Every row gives one point. Each copy is the shape, with its points in the same order, turned, moved and blurred by noise. Say if it was mirrored as well.

Shape (8 x 3):
[[-1.44 -0.95 -0.31]
 [ 2.41  0.14 -0.74]
 [ 1.56  0.31 -0.15]
 [-2.19  2.94 -0.76]
 [-2.38 -1.01  1.49]
 [ 3.34 -1.49 -0.85]
 [-1.24 -0.21  2.39]
 [-2.36 -1.30  0.72]]
Copy 1 (8 x 3):
[[-0.07  0.32 -2.20]
 [-2.05  0.30  1.49]
 [-1.33  0.76  1.15]
 [ 1.87  3.45 -0.44]
 [ 1.33 -0.38 -2.29]
 [-3.86 -0.71  0.64]
 [ 1.34 -1.31 -1.11]
 [ 0.81 -0.25 -2.68]]
Copy 1 is: mirrored
Copy 2:
[[-1.79  0.74 -0.83]
 [ 0.83 -0.80  1.71]
 [ 0.79 -0.38  2.03]
 [-3.42  2.83  2.89]
 [-1.30  2.39 -1.03]
 [ 1.80 -2.29  0.88]
 [-0.14  2.65 -0.91]
 [-2.11  1.64 -1.62]]
Copy 2 is: mirrored
Copy 3:
[[-1.40  1.50 -0.88]
 [ 0.35 -2.08 -0.73]
 [ 0.71 -0.86 -0.50]
 [ 0.84  1.65 -4.02]
 [-0.89  3.05 -0.52]
 [-0.68 -3.09  1.14]
 [ 1.07  2.74  0.74]
 [-1.60  2.69 -0.22]]
Copy 3 is: only turned

Shape:
[[-0.73  1.70  3.03  2.03]
 [-0.14 -0.55 -1.10  0.81]
 [ 0.21 -1.08  2.85 -1.91]
 [-1.51 -0.59 -1.43  2.60]
 [ 2.48  1.24 -1.70  1.37]
 [ 1.16 -1.86 -1.58 -1.54]
 [ 2.00 -0.33  0.84 -2.68]
 [-0.08  0.58 -1.19  2.63]
 [-2.19  0.84 -1.29 -0.42]
 [-2.41  2.21  1.36  1.98]]
Copy 1 (10 x 4):
[[-2.38  0.99  3.65  0.03]
 [ 0.59  0.55 -0.17  0.79]
 [-3.50 -0.61 -0.72 -0.76]
 [ 0.98  1.73  0.97  2.73]
 [ 2.18  1.54  0.77 -1.58]
 [ 0.55 -0.33 -2.59 -0.32]
 [-1.29 -1.04 -1.35 -2.44]
 [ 1.39  1.68  1.77  1.02]
 [ 0.64 -1.67  0.79  1.97]
 [-0.96 -0.04  3.92  1.81]]
Copy 1 is: mirrored
Copy 2, 10 rows:
[[-0.29  0.60  0.16 -3.36]
 [-1.76  0.83  0.11  1.46]
 [ 0.82 -2.88  0.64 -0.03]
 [-3.50  1.74  0.13  0.38]
 [ 0.49  3.42  0.42  1.64]
 [-0.48 -0.45  0.22  3.77]
 [ 2.17 -1.43 -0.02  2.01]
 [-1.83  2.64  0.13  0.15]
 [-2.05  0.25 -2.65  0.74]
 [-1.93  1.16 -1.33 -2.96]]
Copy 2 is: only turned
Copy 3, 10 rows:
[[-1.12  2.85  0.93  1.10]
 [ 0.30 -2.02  1.09  1.39]
 [-0.15  0.51 -3.15 -0.20]
 [-0.34 -1.82  2.18  2.84]
 [ 2.58 -1.02  2.22 -0.13]
 [ 1.50 -3.21 -0.99 -0.02]
 [ 1.35 -0.76 -2.14 -1.91]
 [ 0.74 -0.66  2.77  2.17]
 [-1.79 -2.07  1.03  0.11]
 [-2.64  1.47  1.86  1.33]]
Copy 3 is: mirrored
Copy 4, 10 rows:
[[-4.72 -1.15 -0.02  0.29]
 [ 0.16 -0.12  0.22  1.44]
 [-1.53 -0.84  2.02 -2.75]
 [-0.58 -0.95  0.34  3.54]
 [-0.60  1.96 -2.08  0.83]
 [ 2.12  0.64  0.72 -0.78]
 [-0.04  0.31  0.21 -3.21]
 [-1.33 -0.04 -0.81  2.43]
 [ 0.09 -2.74 -0.92  0.92]
 [-3.54 -2.84 -0.85  1.66]]
Copy 4 is: only turned

Shape, 12 rows:
[[-0.73 -3.38 -1.21  0.45  0.33  0.92]
 [-2.48 -2.71 -1.22 -2.33 -2.19 -1.79]
 [-0.46 -2.39 -0.68 -2.33 -1.18  0.97]
 [ 0.34  1.30  1.71  1.90 -1.49  1.21]
 [-0.02  0.33  1.60  2.68  0.26  1.38]
 [-0.40 -0.43 -1.83 -1.53  0.25 -1.27]
 [ 1.17  0.10  1.60  2.71  0.62  2.32]
 [ 0.85 -0.49  3.14  1.48 -0.04  0.21]
 [ 2.27  0.90  1.86  2.63 -1.46 -1.66]
 [-0.77 -2.83  1.18 -0.60  1.62  2.61]
 [ 1.99  0.63  1.56  1.49  0.15  0.70]
 [-1.89  0.27 -1.51 -1.07  1.81 -2.13]]
Copy 1 (12 x 6):
[[-0.88 -2.61 -0.50  1.73  0.68  1.82]
 [ 4.04 -1.88  0.07  1.86 -0.17  1.25]
 [ 1.24 -3.03  0.98  1.88 -1.33  0.58]
 [-2.19  0.68 -2.45  0.63 -2.31 -1.10]
 [-3.11  0.79 -2.89  1.01 -0.74 -0.34]
 [ 1.83 -0.57  1.27  0.03  0.50  0.12]
 [-4.08  0.01 -2.18  1.21 -0.98 -0.89]
 [-2.01  0.90 -1.54  2.87 -0.46 -1.56]
 [-0.77  1.35 -3.37  0.48  0.51 -3.87]
 [-2.07 -2.20  0.49  3.64 -0.88  1.82]
 [-2.64  0.32 -1.02  1.04 -0.38 -1.95]
 [ 1.23  1.59  1.52  0.30  1.59  1.89]]
Copy 1 is: mirrored
Copy 2:
[[ 1.59 -2.21  0.72  1.92 -0.68 -0.90]
 [ 1.83 -0.11  0.14  2.58 -4.18  1.15]
 [ 2.91  0.08  1.07  1.26 -1.57  0.36]
 [-1.28  0.70  3.60 -1.93 -0.29 -0.80]
 [-1.64 -1.31  2.54 -2.07 -0.15 -1.49]
 [ 0.65 -0.28 -0.76  0.66 -0.88  1.76]
 [-0.56 -0.86  2.61 -2.12  1.41 -2.17]
 [-0.48 -0.42  1.71 -2.77 -1.21 -2.75]
 [-2.81  2.07  0.48 -1.85 -0.81 -2.08]
 [ 3.10 -2.34  1.78 -1.16 -0.63 -1.37]
 [-0.63  0.54  1.11 -2.25  0.58 -1.75]
 [-0.44 -2.11 -1.20  0.04 -2.20  2.35]]
Copy 2 is: only turned
Copy 3 (12 x 6):
[[-0.40 -2.60  2.20  0.88 -1.13  0.56]
 [-4.12 -0.21  3.21 -0.85 -0.97 -0.31]
 [-2.23 -1.36  0.85 -0.44 -2.70 -0.32]
 [ 2.73 -0.02  0.68 -3.01 -0.16  0.17]
 [ 3.38 -0.80  1.27 -1.53 -0.15  1.57]
 [-1.59  1.04  1.06  1.21 -0.42 -0.38]
 [ 4.16 -1.40  0.63 -1.19 -0.89  1.02]
 [ 3.20  0.35  2.65 -1.85 -1.96  0.75]
 [ 3.97  1.58  2.59 -1.94 -0.15 -1.73]
 [ 0.28 -2.10  1.01  0.15 -3.21  2.51]
 [ 3.52  0.45  0.89 -1.10 -1.26 -0.30]
 [-1.45  2.01  1.45  1.97  0.82  1.37]]
Copy 3 is: mirrored
Copy 4, 12 rows:
[[-1.49 -2.23 -0.91  0.49  1.41  1.83]
 [-2.04 -1.61 -0.31 -0.34 -2.69  4.10]
 [-1.63 -2.35 -1.61  0.96 -1.85  1.18]
 [-0.58  2.11  0.73  3.32 -0.03 -0.56]
 [-0.68  1.23  1.19  2.35  1.96 -0.67]
 [ 0.24 -0.65 -0.91 -1.29 -1.39  1.44]
 [-0.31  0.46  0.71  2.98  2.38 -1.56]
 [-0.04  0.05  2.49  2.87  0.28 -0.60]
 [ 2.49  1.62  2.01  3.42 -0.03  0.87]
 [-2.61 -2.98  0.29  0.97  1.10 -0.96]
 [ 1.13  0.39  0.72  2.53  0.66 -1.13]
 [-0.16  0.17  0.70 -3.08 -0.81  1.53]]
Copy 4 is: mirrored

Shape, 13 rows:
[[-0.09 -0.44 -0.26 -1.31  2.23  2.34 -0.02  0.04 -1.31]
 [ 1.77 -0.04  1.96 -1.05 -3.66  2.03  0.87 -0.29 -0.15]
 [-1.13  2.02  0.04  0.37  1.52 -0.92  3.04 -2.35  0.10]
 [-0.59  0.63 -3.26 -0.39  1.46  0.95 -0.54  0.55  0.59]
 [-0.48  5.74 -0.30 -0.64  1.09  0.72 -0.21  0.38 -1.70]
 [-0.54  2.01  1.69  2.80  0.23 -1.70 -0.05  0.02 -1.00]
 [ 1.37  1.22  0.79 -0.79  1.74  0.19 -0.62 -1.12 -0.53]
 [ 1.42  0.23  1.38 -0.81  1.34  0.48  0.29  0.07  1.16]
 [-1.98  0.68  1.70 -0.54  0.41  2.13  0.33  0.42  1.04]
 [-1.77  0.69 -2.42  8.48  0.41  1.46  3.67 -0.88  0.60]
 [-0.48  2.06  1.53 -0.75 -1.17  2.22 -1.30 -2.20  0.43]
 [-1.31  0.58 -3.00  0.86 -0.84  1.64 -0.12  0.38 -0.62]
 [ 2.82  0.80  0.16 -0.93  1.86 -0.30  0.08  0.65  1.08]]
Copy 1 (13 x 9):
[[ 0.37  1.76 -0.29 -0.79  1.71  0.23 -1.78 -0.50 -2.13]
 [ 0.52 -0.49  3.78 -1.60 -0.12 -0.29  1.00  0.62  1.25]
 [-2.86 -0.82 -1.99 -1.39  2.12  0.52  1.82  0.42 -1.89]
 [-0.22  1.97 -1.19  0.05  3.81 -1.67  0.15 -1.72 -0.44]
 [-3.53  4.65  0.21  0.76  1.92  0.50  1.35  1.14 -1.58]
 [-1.80 -0.58 -0.26  3.33  0.68  0.06  1.99  1.66 -1.47]
 [-0.59  1.64 -0.94  0.00  0.63 -0.35 -0.61  1.53 -0.70]
 [ 0.97  0.75 -1.09 -0.22  0.43  0.51 -0.18  0.79  0.09]
 [ 0.98  1.41  0.30 -0.63 -0.18  0.60  1.79 -1.14 -2.17]
 [ 0.49 -4.10  0.36  2.33  7.34 -1.10  4.60  0.87 -4.87]
 [-0.32  2.22  0.93 -1.68 -0.27 -1.31  2.22  0.71 -1.46]
 [-0.49  1.03  1.36  0.59  3.55 -2.20  0.91 -1.99 -1.04]
 [ 0.46  1.80 -1.40  0.12  1.72  1.10 -0.66  1.50  1.38]]
Copy 1 is: mirrored
Copy 2 (13 x 9):
[[-1.56  0.93  1.02  1.37 -1.19  0.80 -1.15  0.39  0.63]
 [ 2.50  0.92 -0.51  0.85 -0.45 -1.48  0.75 -1.00 -3.01]
 [-2.68  0.40  2.46 -0.38  0.82  0.87  3.74 -0.68  0.18]
 [-1.75 -1.12  0.13 -0.83 -2.33 -0.39  0.51  0.62  2.72]
 [-3.16 -3.39  2.73 -0.55 -1.83  0.73  0.86 -2.86 -1.34]
 [-0.79 -1.99  1.61 -0.58  2.99  0.69  1.27 -3.02  0.91]
 [-0.22 -0.84  1.64  0.18 -0.97  2.61  0.63 -0.41 -0.38]
 [ 1.21  0.43  2.39 -1.02 -0.47  0.75  0.28  0.24 -0.25]
 [-0.52 -0.56  2.89  1.06  0.22 -1.87  0.03  0.53  0.02]
 [-1.78  1.22  1.22  1.80  1.96 -2.25  4.36 -5.54  6.35]
 [ 1.11 -2.20  1.71  2.07 -1.02 -0.27  1.64 -0.06 -0.90]
 [-1.96 -0.91 -1.19  0.59 -1.69 -1.73  1.12 -1.07  2.21]
 [ 0.96  0.21  1.62 -2.67 -1.52  1.53 -0.20 -0.57  0.57]]
Copy 2 is: only turned
Copy 3:
[[-2.39  0.80  0.17 -0.48  0.94  0.44 -0.31  0.78 -0.75]
 [ 1.59  1.24  2.60 -2.21 -1.44 -1.71  2.54  0.72 -0.14]
 [ 1.01  1.00 -2.36 -1.20  1.78 -1.35 -2.07  2.18  2.05]
 [-0.70  1.32  0.29  1.40  0.67  0.62 -3.15  0.68 -2.07]
 [-2.03  2.41 -0.69  0.65 -1.69 -1.88 -2.87 -0.45  2.67]
 [ 1.38 -1.28 -2.24  1.26 -1.33 -0.90 -0.23  0.27  1.92]
 [-1.25 -0.20 -0.20 -1.46 -1.07 -0.70 -1.37  1.20  0.46]
 [-0.44 -0.22 -0.74 -1.70 -0.85 -1.29 -0.49  1.82 -1.42]
 [-0.79  0.36  0.71  0.67  1.56 -2.97  0.68  1.45 -0.33]
 [ 4.33  1.74 -3.74  4.79  1.69  1.01  0.80  6.13  1.62]
 [-0.82 -0.56  3.21  0.03 -0.24 -2.49 -0.23  1.56  1.75]
 [ 1.03  2.04  1.21  2.44  0.86  0.97 -1.32  0.77 -0.66]
 [-0.44  0.16 -1.25 -2.10 -1.62 -0.43 -1.83  1.90 -1.92]]
Copy 3 is: mirrored

Shape:
[[ 0.29  0.65 -1.71  2.37 -0.24  2.71  2.41  0.84 -0.31  1.00 -0.58]
 [ 1.29 -1.87  2.90  1.56 -0.80  0.50 -0.93  3.70  0.69 -1.08 -0.10]
 [ 2.07  2.59  0.62  3.30 -2.46 -1.30 -0.77  2.85  1.14  2.40  1.81]
 [-1.52  1.30  2.74  1.62 -1.89 -1.95  2.76  0.43 -0.09 -0.13 -0.12]
 [ 0.09 -0.14 -0.39  0.15 -1.15 -2.46 -0.40  2.79 -2.48  0.82  2.85]
 [-0.95 -0.21 -2.46 -0.65  2.80  0.12  1.22  0.57  1.22  0.89 -2.41]
 [-2.09  0.94  2.15 -1.74 -1.95  1.44  0.12  0.15 -2.59  2.18 -2.60]
 [ 1.15  2.38  0.76 -2.23  0.73  1.55 -2.45  2.56  1.10 -2.15 -1.48]
 [-1.91  2.04 -0.78  1.21 -3.00 -0.54  0.70  0.39 -2.85  2.48 -0.41]
 [ 0.52  1.07  0.92 -2.00  1.40 -1.40 -0.26 -0.78 -2.27  0.45 -2.18]
 [-0.90  1.52 -0.08  2.68  1.79 -1.24  1.18  0.76 -2.70 -1.13  0.55]
 [-1.70 -1.84 -1.81 -0.31  0.86  0.33 -0.70  2.83  1.58 -1.71  2.23]
 [-0.07 -2.78 -2.13 -0.35  1.13 -2.02 -1.16 -0.04  1.09 -0.74  0.24]
 [ 0.72  1.80  2.60  1.55  2.04  0.44 -1.59  1.01  1.50 -0.51  1.42]
 [-0.90 -2.45  1.56 -0.28  1.11  1.93  2.20 -0.67 -3.10  0.09 -1.79]
 [ 0.49 -0.80 -2.48  3.26 -2.62 -0.90  2.97  0.12  1.21  0.86  2.36]
 [ 0.56 -2.35 -2.03  1.99 -1.29 -0.61 -1.53  0.20 -1.16  1.47 -0.63]]
Copy 1:
[[ 2.46 -2.45  1.81  1.03  0.66  0.54 -1.11  1.75  0.19 -1.46  0.71]
 [-0.74  0.97 -1.68  1.92 -2.74 -1.08  1.00  2.85  0.91 -4.02  1.29]
 [ 0.47 -3.03  0.71 -1.16 -3.15 -2.24  2.19  0.16  2.05 -2.03  3.49]
 [ 0.57  0.40  0.57 -2.71 -0.57 -0.78  3.07  1.43 -1.22 -1.73 -0.52]
 [-0.89 -0.33 -1.27 -1.82 -1.59 -3.69 -1.16  1.04 -1.12 -0.42  2.98]
 [ 3.91  1.05  0.42  1.24  0.71 -1.87 -1.67  2.33  1.88  1.06 -1.36]
 [-1.70 -0.82  2.43  1.16  1.14 -2.89  1.90  4.39 -1.27  0.48 -1.30]
 [ 0.45 -0.16 -1.24  4.94 -3.26 -2.56  1.22  1.02  0.50  0.74 -1.37]
 [-0.58 -2.72  2.60 -1.74  1.31 -3.53  0.53  1.23 -1.06 -0.44  0.54]
 [ 0.05  2.15  0.57  1.64  1.16 -2.71  1.58  1.31 -0.43  2.32  0.38]
 [ 1.56 -0.45 -2.12 -0.52  1.95 -1.10  0.64 -0.34 -1.33 -0.72  1.04]
 [ 0.78  0.02 -2.93 -0.01 -2.65 -1.63 -3.63  1.62  1.13 -1.08 -1.23]
 [ 0.30  2.89 -0.90 -0.05 -0.65 -1.98 -2.99  0.26  2.71 -0.23 -0.31]
 [ 0.19 -0.90 -3.01  1.29 -1.73  0.06  2.49  0.85  2.25 -0.07  0.69]
 [-0.45  1.77  0.53  1.45  2.91  0.57 -0.49  4.14 -1.54 -0.49 -0.19]
 [ 1.44 -1.17  2.13 -3.45 -1.37  0.52 -2.26 -0.23  0.94 -2.52  1.39]
 [-0.95  0.21  1.35  0.20  1.05 -2.73 -2.30  0.81  2.34 -2.10  1.74]]
Copy 1 is: only turned
Copy 2 (17 x 11):
[[-1.48 -2.01 -3.24 -0.86 -0.49  0.57  0.01 -1.61  2.04 -2.16  1.81]
 [ 0.21 -2.16  0.93 -0.77  2.10 -0.90  2.95  1.16 -1.20 -1.36  3.64]
 [-0.45 -2.05  1.88 -2.22  1.69 -0.61  1.46 -0.34  1.37 -5.57 -0.60]
 [ 0.05  0.79  0.80 -3.63 -1.72  0.64  2.31 -1.27 -0.59 -1.42  0.79]
 [-1.05 -0.31  1.76 -0.54  1.51 -0.44 -1.66 -0.99 -2.66 -3.21  0.47]
 [ 0.27 -0.42 -3.70  0.48 -0.59  2.29 -0.74  2.27  0.56  0.05 -0.08]
 [ 4.14 -0.22 -1.51 -0.64 -0.77 -1.57  0.46 -3.36 -0.36  0.82  0.30]
 [ 1.17 -2.57  0.49  1.48 -1.28 -3.23  0.48  3.25  0.81  0.20  0.67]
 [ 1.39 -0.85 -0.64 -2.69 -0.39 -0.09 -1.63 -3.79  0.08 -2.08 -0.49]
 [ 1.12 -0.90 -0.34  1.41 -1.42  0.28  0.61 -0.72 -1.57  1.35 -1.81]
 [-1.40 -1.61  1.02 -0.38 -2.39  2.55 -0.59 -1.16 -1.09 -1.44  1.41]
 [-1.39  0.45  0.03  0.03  1.72  0.07 -2.34  2.92  0.19 -0.76  3.80]
 [-1.40 -0.26 -0.11 -0.17  2.59  1.94 -1.31  2.29 -0.72  1.23  0.22]
 [-0.11 -0.94  2.58  1.55 -0.60  0.65  2.21  1.30  1.94 -1.93  1.58]
 [ 0.45 -0.37 -2.78  0.94 -0.51  1.17  1.47 -2.82 -1.36  2.04  2.72]
 [-4.02  0.32 -1.33 -3.81  2.08  1.39 -0.31 -1.18  1.40 -3.05  0.80]
 [-0.31 -2.42 -0.72 -0.95  3.60  1.76 -1.11 -1.25 -0.21 -0.21  0.15]]
Copy 2 is: mirrored
Copy 3 (17 x 11):
[[ 0.81 -0.20  2.17  1.05  2.81 -0.62 -1.03 -0.81 -1.68  0.21 -1.65]
 [-0.92  1.19 -0.40  1.65  0.21  3.85 -1.36  0.82 -0.25  1.06  2.48]
 [-0.14 -1.01 -3.19 -0.01  2.02 -0.25 -0.91 -0.64 -0.73  4.50  1.03]
 [-4.64  1.18  0.86 -0.55  0.87  0.49  0.82 -1.38 -0.41  2.13 -0.31]
 [ 0.36  1.24 -1.05  1.84 -1.78 -0.11  2.06 -2.64  0.14  2.86  1.29]
 [ 1.32  2.94  0.39 -0.21  0.08 -0.37  0.48  0.25 -1.55 -2.50 -3.22]
 [-2.20 -1.04  0.70 -0.18 -1.53  3.02 -0.55 -4.14 -2.34 -0.49 -2.78]
 [ 0.56  1.88 -1.49 -0.77 -1.98  1.47 -4.50 -0.85  0.54 -1.59  0.22]
 [-0.31 -0.96  1.14 -0.63 -0.30 -0.01  0.94 -3.98 -1.90  3.17 -2.05]
 [-0.75  1.23 -0.60 -0.33 -1.97  1.74  0.45 -2.32  1.73 -1.30 -3.49]
 [ 0.19  2.18  1.41 -0.76  1.52 -0.13  1.73 -2.62  2.12  0.49  0.09]
 [ 1.12  2.81  1.16  0.93 -1.85 -0.80  0.23  0.84 -1.77 -0.68  2.81]
 [ 1.65  2.07  0.36  0.60 -2.69  0.23  2.08  2.44  0.05 -0.30 -0.64]
 [-0.62  0.07 -2.06 -1.00  1.07  0.69 -0.80 -0.11  1.29 -1.50  2.29]
 [-1.38  0.51  3.36  1.97 -0.02  2.99  1.44 -1.82  0.07 -2.35 -2.11]
 [-0.55 -0.26  1.74  1.84  1.26 -2.87  1.24  1.76 -1.44  3.70 -0.40]
 [ 2.53 -0.56  1.10  0.77 -1.00  1.70  1.94  0.67 -0.94  2.01 -1.42]]
Copy 3 is: only turned
Copy 4 (17 x 11):
[[-1.14 -1.75  0.08 -1.85 -1.61 -0.34  1.92  0.88  1.02  2.17  0.20]
 [-0.18 -0.98  1.23  0.39  0.15 -0.04 -4.52  0.66 -0.83  1.31 -0.62]
 [ 3.19 -0.18  1.81 -2.22 -0.22 -1.75 -1.92 -2.61  2.58  1.56  0.40]
 [ 1.43  1.44  2.57 -0.74 -2.83  3.35 -0.59 -0.29  0.81  1.08  0.37]
 [ 3.49 -1.23  2.28  1.32  0.13  0.19  0.32 -2.39 -1.43  2.39 -0.89]
 [-2.29 -2.76 -1.40  2.06 -0.96  1.63  1.99 -1.01  1.16 -0.48  1.10]
 [-2.33  1.40  4.42  2.87 -1.35  0.54  1.54  0.56  1.58  1.23 -1.74]
 [-2.23 -1.60  0.86  0.35  1.50  0.64 -1.65 -1.65  0.58 -2.42 -3.88]
 [ 1.65  0.26  3.84  0.65 -0.88  0.52  3.09  0.05  2.18  2.30 -0.32]
 [-0.96  1.07 -0.03  3.44 -0.48  2.19  1.27 -1.91  0.97  0.75 -2.64]
 [ 0.79 -0.47  0.23 -0.90  0.63  3.81  1.30 -0.96 -0.20  3.19 -0.48]
 [ 0.53 -3.37  0.54  0.44  0.96  0.28 -0.08 -0.31 -3.10 -1.31  1.17]
 [ 1.47 -1.29 -2.07  3.09  0.63  0.63  0.41 -0.21 -1.38 -0.94  0.99]
 [-1.32  1.01  0.05 -1.75  1.48  0.87 -2.07 -2.64 -0.29  0.21 -0.20]
 [-3.12  0.59  0.40  2.47 -1.99  1.83  1.16  1.83 -1.63  3.07 -0.83]
 [ 3.69 -1.14 -0.33 -2.00 -2.89 -0.79  1.30  0.78 -0.02  1.41  2.10]
 [ 1.86 -0.70 -0.37  2.49  0.71 -1.47  0.84  1.30  0.98  2.02  0.64]]
Copy 4 is: only turned
